Each point is reached from the start by the listed moves, each made once or not at all, plus a little noise. Say if it took an odd or an even number of moves. Then give how often each move was made.

Moves:
(1): -4	49
(2): -42	5
Start: -5	-2
Points:
-7	47 -> odd (1, 0)
-52	52 -> even (1, 1)

Moves:
(1): -31	-10	-43	17	-6	33	18	-36	3
(2): 30	34	-1	11	-29	3	2	-29	43
(3): 47	-10	2	-29	5	23	28	-4	-25
(4): -6	-19	5	-12	-12	5	-27	-17	4
(5): 14	-14	-3	19	57	16	-9	25	2
(6): -27	8	14	-18	-4	14	34	8	27
(7): 4	-8	29	5	10	-23	15	-7	9
(8): -4	-1	46	4	-22	36	-15	-4	-5
(9): 16	-58	-16	2	-30	14	13	20	20
Start: 20	-27	12	-3	50	7	-13	2	-55
Points:
-16	-65	44	13	20	60	-22	-56	-45 -> even (1, 0, 0, 1, 0, 0, 1, 1, 0)
46	-45	71	-29	82	92	27	27	-63 -> even (0, 0, 1, 0, 1, 1, 0, 1, 0)
88	-95	90	-16	27	92	36	-3	26 -> even (0, 1, 1, 1, 1, 1, 1, 1, 1)

Moves:
(1): -6	4	-11	6	-1	5	-10	-10	3	5	-4	-1	8	-2	-13	3	-2	4	4	2
(2): -8	6	-14	13	5	-6	10	-9	-12	-1	-5	-10	14	6	-6	28	-3	-13	-3	-2
(3): -7	15	1	-7	-5	-4	-1	-24	4	2	1	-4	8	13	3	0	9	12	8	-6
(4): -4	14	-1	-14	-8	-5	7	19	-1	2	6	7	13	-4	-1	-8	-6	13	-4	3
(5): 1	1	-15	-13	11	18	6	-4	-14	16	0	-2	-4	10	-10	18	1	-3	3	-5
(6): 7	3	-3	14	-6	7	19	-7	4	10	-5	2	-13	5	-4	5	1	-8	7	-4
(7): 3	9	-11	10	7	-12	15	11	-5	-2	0	7	-4	-10	20	-10	12	-3	7	-4
(8): 12	5	-1	-3	-8	-14	-6	7	0	0	10	5	13	5	4	-6	-13	17	22	-20
(9): 6	-2	1	1	-8	0	-5	0	-6	-11	8	2	7	-17	9	6	6	2	-2	11
(10): 2	15	3	6	6	2	-7	12	-2	-21	9	14	6	-2	-11	6	-4	-6	-18	-16
(11): 6	-8	-7	4	-3	-1	2	-16	-14	-11	3	13	-1	-8	-7	-1	-8	-15	-2	-1
(12): 4	1	3	-1	15	4	-9	4	3	11	-6	17	8	8	8	-6	-5	15	-1	31
(13): -5	2	3	-5	-2	0	1	2	3	16	2	9	6	-9	-6	2	-6	7	-7	-3
(14): -6	0	-2	3	-5	11	10	-3	-9	-5	1	-3	19	8	-5	7	8	-7	6	-6
(15): 14	-1	8	9	4	-2	-7	-9	-14	13	-3	-3	-5	7	-13	-8	6	-3	7	-1
(16): -1	-3	-3	-2	-9	-9	7	12	-9	7	-12	11	-8	1	3	-2	4	4	-4	1
(17): -6	-8	-1	13	-9	-1	6	-7	-4	-5	14	4	-3	-9	4	1	-4	3	-6	-5
(18): 10	-9	-6	-4	-5	-4	5	10	4	9	5	0	1	5	15	-7	10	-7	-4	5
(19): 6	-14	9	20	-11	-18	-22	-8	-20	-6	22	22	-15	-7	12	0	0	-47	25	1
(20): 9	-12	9	-11	-5	18	-15	-1	-5	20	-5	-14	-12	8	25	-18	-7	-14	-4	3
Start: 4	1	-3	10	8	18	-8	0	-23	1	4	3	9	-13	-6	8	-12	-7	8	1
Points:
4	25	-42	42	-9	27	8	-2	-86	43	21	57	25	15	34	25	0	-67	23	1 -> odd (1, 1, 1, 1, 1, 1, 1, 0, 0, 1, 0, 1, 0, 1, 0, 1, 1, 1, 1, 1)
10	-7	-27	46	0	24	4	-2	-69	67	-5	18	32	-3	26	-5	0	-23	2	22 -> odd (1, 1, 0, 0, 0, 0, 1, 0, 0, 0, 0, 1, 1, 1, 1, 1, 1, 1, 0, 1)
20	29	-35	29	16	27	3	32	-32	40	-1	21	32	-1	27	1	-18	-25	-10	21 -> odd (1, 1, 0, 1, 0, 1, 1, 0, 0, 1, 0, 1, 0, 0, 0, 0, 0, 1, 0, 1)
29	5	-46	24	7	9	23	-11	-83	35	22	23	50	1	-11	29	-3	-36	35	-37 -> odd (0, 1, 0, 0, 1, 0, 1, 1, 0, 0, 1, 0, 1, 1, 1, 0, 0, 1, 0, 0)
9	43	-56	48	-42	-13	45	-5	-70	-18	39	55	70	-25	4	29	-2	-12	21	-42 -> even (1, 1, 1, 1, 0, 1, 1, 1, 1, 1, 1, 0, 0, 1, 0, 1, 1, 1, 0, 0)
18	23	-38	43	-12	-27	-6	31	-82	6	36	95	70	-23	5	17	-27	-45	29	-8 -> odd (1, 1, 0, 1, 0, 0, 1, 1, 0, 1, 1, 1, 1, 1, 0, 1, 0, 1, 1, 0)
32	-7	1	64	-26	1	-16	-30	-82	27	24	27	-21	10	25	15	-2	-88	16	-20 -> even (0, 1, 1, 0, 0, 1, 0, 0, 0, 1, 0, 0, 0, 0, 1, 1, 1, 1, 1, 1)
